Each row is a point. The points of each table are mixes of a few directions, plus a little noise. Count the directions of each table, and those that both share. Where both have some left over, give the other angles between the two spaces (their principal angles), to ten degrees, smallest first.

First:
[[-2.9,1.5],
[-2.1,1.1],
[4.0,-1.9],
[5.9,-2.9],
[-4.9,2.3]]
Second:
[[-5.2,2.5],
[-2.7,1.3],
[2.4,-1.2],
[5.7,-2.7]]
Directions: first 1, second 1, shared 1

First:
[[3.1,-1.7,-4.0,0.7],
[-1.3,-3.2,1.4,-2.6],
[-5.7,-3.2,2.6,1.4],
[5.2,2.2,-4.2,0.5],
[-5.8,3.3,5.9,0.7],
[4.2,2.8,-2.2,-0.5]]
Second:
[[-0.6,3.2,-0.3,1.1],
[3.9,0.1,-1.6,2.2],
[4.0,-8.4,-1.9,0.0],
[-5.5,-5.4,0.1,-3.1],
[0.3,-0.1,-2.1,1.6],
[0.8,8.4,3.5,-0.1],
[-2.9,2.4,2.4,-1.7]]
Directions: first 3, second 3, shared 2; angles 50

First:
[[-2.9,-1.7,-4.6,-2.3,-2.5,6.8,-1.2,0.8],
[-4.0,-2.4,-7.8,3.2,-2.1,3.7,-3.6,9.5],
[3.0,-0.5,0.8,-0.2,-1.4,-3.4,-1.6,-3.7],
[0.8,-0.8,-1.6,2.2,-1.0,-2.5,-2.2,2.0],
[-2.2,0.9,1.1,-2.8,1.2,4.8,2.9,-1.2],
[0.9,2.7,5.7,1.0,4.2,-3.5,3.8,-0.2],
[6.0,0.1,3.9,-1.8,-1.6,-6.2,-1.1,-9.5],
[0.7,-0.6,-0.6,-1.4,-1.4,0.7,-0.8,-2.5],
[-2.2,2.3,3.0,2.1,4.7,-0.4,3.8,5.0]]
Second:
[[0.6,-1.1,-2.8,1.5,3.3,0.6,-3.3,-0.5],
[-2.4,0.3,5.0,-3.2,-1.3,0.0,0.6,-1.0],
[0.0,-3.7,-1.2,1.5,0.7,-0.3,-0.2,0.5],
[2.1,1.0,-0.2,0.6,0.7,0.6,5.0,-1.4],
[-2.8,-5.1,4.5,-1.6,0.3,-0.3,1.0,-1.3],
[1.8,1.9,-0.9,-0.2,5.7,2.0,0.5,-3.8],
[-1.1,8.1,-3.8,0.8,-15.5,-4.5,-5.6,11.1],
[1.7,-1.1,-1.1,1.2,3.1,0.9,2.7,-2.0],
[-0.1,-0.2,0.6,-0.6,2.9,0.8,-0.7,-2.0]]
Directions: first 3, second 4, shared 1; angles 80, 90

First:
[[-5.3,-1.5,-1.0,1.6,7.4,6.4,5.6,-12.9,-5.7],
[-0.1,-0.2,-0.7,-1.4,-1.2,3.1,-6.2,4.4,2.3],
[1.2,0.3,0.0,-0.9,-2.3,-0.2,-4.0,5.0,2.3],
[0.0,0.0,-0.1,-0.1,-0.2,0.2,-0.6,0.4,0.2],
[1.7,0.7,1.2,1.3,-0.6,-6.1,6.5,-1.9,-1.3],
[0.6,0.1,-0.2,-0.8,-1.4,0.5,-3.4,3.5,1.7],
[3.6,1.3,1.5,0.9,-3.1,-8.5,5.0,2.3,0.5],
[-1.8,-0.7,-0.8,-0.5,1.5,4.5,-3.0,-0.8,-0.1]]
Second:
[[-1.1,-0.4,-1.4,-0.3,0.3,-1.8,4.8,-4.8,-1.2],
[0.8,-0.3,-0.4,1.7,-1.6,-1.8,-3.3,4.9,1.9],
[-1.8,-0.2,4.0,8.2,6.8,7.2,-7.5,5.1,-3.7],
[0.4,-0.4,0.1,4.5,-0.4,-4.4,-0.5,4.4,1.1],
[0.2,1.4,2.5,-2.0,0.8,2.4,2.7,-3.2,-3.5],
[-3.6,-0.6,-2.3,1.1,-5.3,-1.7,-0.2,2.7,-0.7],
[5.4,2.3,2.2,-7.8,0.2,-1.0,4.9,-5.4,0.9],
[-0.1,-1.2,-4.5,-5.4,-0.3,1.2,-0.8,-3.7,4.7]]
Directions: first 2, second 5, shared 2

First:
[[0.4,3.5,-2.0,-5.0,-3.8,-0.7,0.6,1.8,2.0,1.1,1.6,-1.1],
[0.8,0.4,-3.3,-2.2,1.9,-0.1,1.0,2.4,-4.5,5.0,-2.3,1.7],
[-0.9,-1.8,0.9,2.3,0.0,-5.4,0.9,3.5,-4.1,5.8,-3.9,0.5],
[2.4,-2.6,3.0,-2.5,3.2,8.0,2.8,0.0,-3.9,0.6,0.2,-0.9],
[-1.7,1.6,0.0,5.1,-2.1,-7.3,-3.7,-1.5,2.7,-4.2,1.7,0.8],
[-0.4,2.3,-5.8,-3.9,-0.5,0.0,0.2,0.9,1.6,3.4,-1.7,1.1],
[2.6,-1.5,1.2,0.5,5.1,4.9,0.1,-1.1,-6.5,-1.6,1.4,1.4],
[-2.7,0.8,0.0,3.3,-4.0,-8.5,-1.5,1.3,3.4,1.0,-1.4,-0.4],
[2.3,-2.9,2.5,-1.7,5.4,15.9,0.8,-7.1,3.0,-8.4,3.7,-0.9],
[0.2,1.0,3.5,0.5,-2.9,-0.9,-0.6,-0.6,2.3,-4.3,3.6,-2.0],
[-3.0,-0.9,0.0,3.7,-2.2,-5.9,-0.8,0.3,4.0,1.6,-3.0,-0.2]]
Second:
[[-5.0,-5.2,5.4,-4.9,0.6,-1.7,-5.9,-3.2,-0.4,-2.0,0.5,1.4],
[-4.3,-2.5,4.3,-5.7,-1.3,-4.9,-3.3,4.1,3.4,-9.1,-1.2,1.9],
[2.2,-1.0,-0.7,1.4,0.1,2.0,5.4,-2.9,-3.0,0.9,1.5,-1.7],
[-0.2,8.3,-3.2,2.4,3.4,-1.1,-4.6,3.1,3.9,-1.4,-4.0,2.1],
[-3.4,-1.6,3.9,4.9,9.1,1.1,-3.5,-2.7,0.4,5.0,0.4,-1.8],
[0.7,2.8,-2.5,0.9,-4.9,4.7,6.5,-0.7,-1.1,0.3,-0.7,-1.2],
[1.0,-2.2,0.2,-3.2,-0.1,-3.0,-4.3,-1.3,-1.0,-0.5,0.9,1.8],
[4.5,3.7,-4.3,-0.5,-0.7,-1.9,1.4,0.4,-0.8,-2.8,-0.7,1.5],
[1.3,4.0,-2.9,3.9,-1.8,4.5,6.4,0.6,-0.1,2.0,-0.8,-1.9],
[-0.5,-6.2,2.2,-1.3,-0.1,-1.0,-6.8,-1.2,-1.0,7.6,2.8,0.2],
[3.7,-0.1,-2.5,1.9,-4.2,1.4,8.6,3.8,-0.4,0.0,1.4,-2.4]]
Directions: first 5, second 6, shared 0; angles 30, 40, 60, 60, 60

First:
[[1.7,2.2,-1.9,1.0,1.7,0.5,3.8,0.1,0.5,1.9,-6.1,-1.7,-5.7,-2.5,-0.9,-3.1,1.2,0.2],
[0.6,-1.6,0.1,-3.0,-3.3,0.0,-3.9,4.8,1.6,0.4,7.6,6.0,0.9,-0.4,0.2,3.2,-2.3,2.1],
[1.0,-0.6,3.4,-0.5,-2.6,-3.4,-1.9,-1.9,-2.0,4.2,2.8,1.9,3.4,2.5,2.2,4.0,1.4,1.0],
[-0.8,1.6,-2.9,2.4,4.3,3.0,4.4,-1.5,0.6,-3.0,-8.1,-5.3,-4.2,-1.9,-1.7,-5.5,0.7,-1.8],
[-2.0,-0.4,-2.8,1.2,4.1,9.3,2.7,2.3,-1.6,-5.7,-8.2,-3.5,-1.3,1.9,0.8,-3.8,0.3,-0.1],
[0.5,0.3,2.8,-0.3,-3.0,-9.8,-2.9,-4.5,2.0,2.9,9.1,1.4,3.2,-1.7,-1.7,2.6,-0.9,-1.6],
[-2.7,0.1,-1.7,1.9,3.8,3.9,1.7,-1.4,0.1,-5.9,-4.2,-4.8,0.1,0.2,-1.1,-3.8,-0.5,-2.3],
[1.8,-1.4,3.2,-2.7,-4.8,-3.3,-3.9,1.9,-1.0,5.0,7.2,6.0,3.4,2.0,2.2,6.0,0.0,2.6]]
Second:
[[-3.8,3.2,1.9,-5.4,-0.3,0.7,-8.9,-0.4,1.4,-3.3,-7.9,-4.7,1.8,-4.0,-1.1,1.5,-1.1,1.8],
[1.4,-3.3,6.0,-0.3,-4.0,1.3,-1.5,-0.7,-8.3,6.7,1.1,4.0,8.2,10.4,8.1,8.3,4.3,3.7],
[-0.5,1.4,-1.9,-4.4,-0.9,3.2,-4.2,5.7,2.9,-1.7,-2.5,1.5,-3.4,-4.5,-1.5,0.0,-2.2,2.6],
[1.0,2.3,2.1,-1.8,-2.1,-6.1,-2.6,-2.5,1.0,4.3,-0.2,-0.2,-0.6,-2.9,-0.8,1.9,0.6,0.6],
[-0.6,0.5,0.5,-0.9,-0.2,0.1,-1.6,-0.1,0.0,-0.3,-1.3,-0.6,0.5,-0.4,0.1,0.5,-0.1,0.4],
[-0.3,1.7,1.3,0.8,0.3,-5.2,-0.2,-4.9,0.8,1.1,-0.5,-3.0,0.5,-1.7,-1.4,-0.6,0.5,-1.8],
[0.8,-2.8,-4.9,7.0,4.5,2.1,10.2,-0.6,1.1,-4.3,5.4,-0.2,-3.0,1.6,-2.3,-6.8,-0.9,-4.9],
[4.6,-3.5,-3.3,3.6,-0.6,1.9,8.1,5.0,-0.5,3.4,8.4,7.6,-4.1,2.9,1.1,-1.3,0.2,0.1],
[-0.7,1.2,-0.5,2.0,1.8,-3.5,1.7,-4.1,1.8,-1.3,0.0,-3.4,-0.8,-2.2,-2.5,-2.8,-0.3,-2.9],
[-2.0,-0.8,-1.2,-0.7,1.4,5.6,-1.1,2.6,-0.3,-4.6,-2.5,-1.0,0.9,0.9,0.4,-0.8,-1.0,0.5]]
Directions: first 4, second 4, shared 3; angles 90

First:
[[0.7,0.2,3.9,-3.4,-1.4,0.8,3.1,0.4,0.0,-2.4,-6.4,3.4,-1.0,3.1,0.3,-1.5,-0.8,-4.1,0.5,2.2],
[2.3,1.2,5.0,-1.2,8.0,2.1,-7.3,0.3,2.8,3.0,-1.7,0.0,-13.1,-1.9,-0.6,-6.5,-2.3,0.1,-3.1,0.9],
[-1.2,0.6,-4.2,4.2,0.9,-1.7,-1.5,-0.9,0.4,2.5,7.4,-2.7,4.6,-4.5,-0.3,1.7,0.9,0.6,0.6,-1.3],
[-0.2,-1.2,-3.5,1.6,-0.5,-0.9,-1.7,0.0,-0.5,0.2,4.4,-1.7,0.8,-1.7,-0.9,1.9,0.7,4.0,0.3,-2.2],
[-10.6,-4.0,-4.0,0.2,-0.2,-1.4,6.0,3.2,-2.8,-0.3,7.2,-3.0,4.4,-2.2,0.3,0.5,3.2,0.2,2.4,3.0],
[-1.9,-2.3,-3.4,0.7,-1.7,1.9,0.2,-0.8,0.2,0.3,-1.3,-2.1,2.2,1.3,0.5,1.6,0.7,7.2,-1.8,-2.7],
[4.0,0.6,4.9,-4.0,-4.0,-0.8,3.0,2.8,-4.1,-3.8,-4.7,4.2,-3.5,7.3,-0.3,1.5,0.0,-3.9,3.0,2.1],
[8.5,7.1,5.6,1.8,-1.3,0.4,-0.1,-2.8,0.9,2.9,-7.9,2.6,3.1,6.4,2.2,0.2,-2.8,-7.2,-1.6,1.1],
[-1.7,-2.8,-4.6,0.2,0.4,-0.5,-1.8,-2.2,2.9,-2.1,3.1,-0.3,2.4,-7.3,-1.6,0.4,0.4,3.1,0.0,-2.8]]
Second:
[[0.2,0.6,1.9,0.8,-0.1,-2.5,2.6,-1.0,3.1,2.2,-3.7,-0.4,-1.0,-4.9,1.0,-0.1,1.3,1.2,-1.9,-0.2],
[-0.8,-0.8,-7.5,-0.2,1.7,4.4,-6.7,1.3,-6.1,-4.3,10.3,0.1,5.3,8.1,-3.3,3.3,-1.6,-0.2,2.0,-1.5],
[1.5,-1.9,1.6,-3.3,2.0,2.1,-1.8,0.0,-0.4,0.8,-3.1,1.1,1.2,-2.8,5.6,-1.7,-0.3,-0.9,-1.7,2.0],
[-0.6,0.9,2.0,0.6,-5.5,4.1,0.8,2.0,-0.1,-2.7,-1.8,1.1,-5.8,5.7,-1.4,-7.2,-4.9,-2.8,6.4,2.3],
[-0.5,0.7,-4.9,1.7,4.9,-6.6,0.1,-1.9,-0.9,1.7,5.8,-2.0,5.6,-2.7,-4.4,10.3,6.0,4.1,-5.8,-4.4],
[-2.3,2.7,-1.0,7.3,-6.0,0.0,3.7,-3.4,8.1,1.5,-1.9,-2.7,-1.8,-4.1,-3.0,-6.1,-3.6,1.6,3.5,-2.3],
[2.3,-3.1,3.2,-6.9,2.9,3.7,-3.1,3.1,-5.6,-1.8,-2.1,3.1,-0.7,3.2,5.7,-0.6,-0.1,-3.0,-0.3,4.1],
[0.3,-1.0,-2.9,-2.0,1.9,2.3,-3.8,2.5,-6.4,-3.3,6.0,1.2,1.9,7.3,-1.8,3.0,-0.3,-1.3,1.3,0.2],
[-0.7,1.7,2.0,2.7,-2.7,-2.5,4.2,-1.2,4.4,1.7,-3.4,-0.9,-3.4,-3.0,-1.5,-2.0,0.0,0.6,0.5,-0.6],
[-1.0,0.5,-0.4,3.1,-1.8,0.4,1.0,-2.7,5.0,1.9,-2.1,-1.6,1.1,-5.3,0.9,-3.2,-1.5,1.4,0.2,-1.0],
[1.7,-0.4,5.3,-4.2,3.0,-5.1,3.4,1.8,-1.5,2.0,-4.5,1.4,-3.0,-1.8,2.0,4.1,4.9,0.0,-4.1,1.7]]
Directions: first 6, second 4, shared 1; angles 40, 90, 90
